Every row gives one point. Before rounding, the points of a table are all equally far from one centre. They may lie mostly on one side of it. Write the centre, to within rounding.
In the rows, 128 means zero.

Points (7 x 3)
[[ 94 158 133]
 [118 173 149]
 [104 136  87]
 [ 81 128 145]
 [124 138  76]
 [121  64  99]
 [147  61  96]]
Centre: [144 115 134]

Points (14 x 11)
[[107 113  84 147  97 148 144 134 120  56  83]
 [140 112  72 164  74 104 141 171 142 119 107]
 [150 134 120 194 123 107  91 159 136  90  58]
 [110 127 117 186  57 126 123 127 105  91 104]
 [127 114  95 169  84 125 128 161 106 121  39]
 [135  99 103 186  60 142 136 154 114 105  74]
 [127 134  57 166 120 120  91 157 141 107  85]
 [153 140  85 165 112 109 139 117 107 102  42]
 [157 148 116 196  76  92 153 120 124 118 108]
 [135 116  81 188  64 123 124 139 118 148  91]
 [148 106  80 169  70  93 129 141 120 122  77]
 [114 133 158 151  83 107 143 159  96  86 111]
 [154 148 131 143 118 156 123 152  89 104 134]
 [141 135  57 135 106 114 120 161 141 121  72]]
Centre: [123 119 123 160 125 129 137 132 140 120  96]
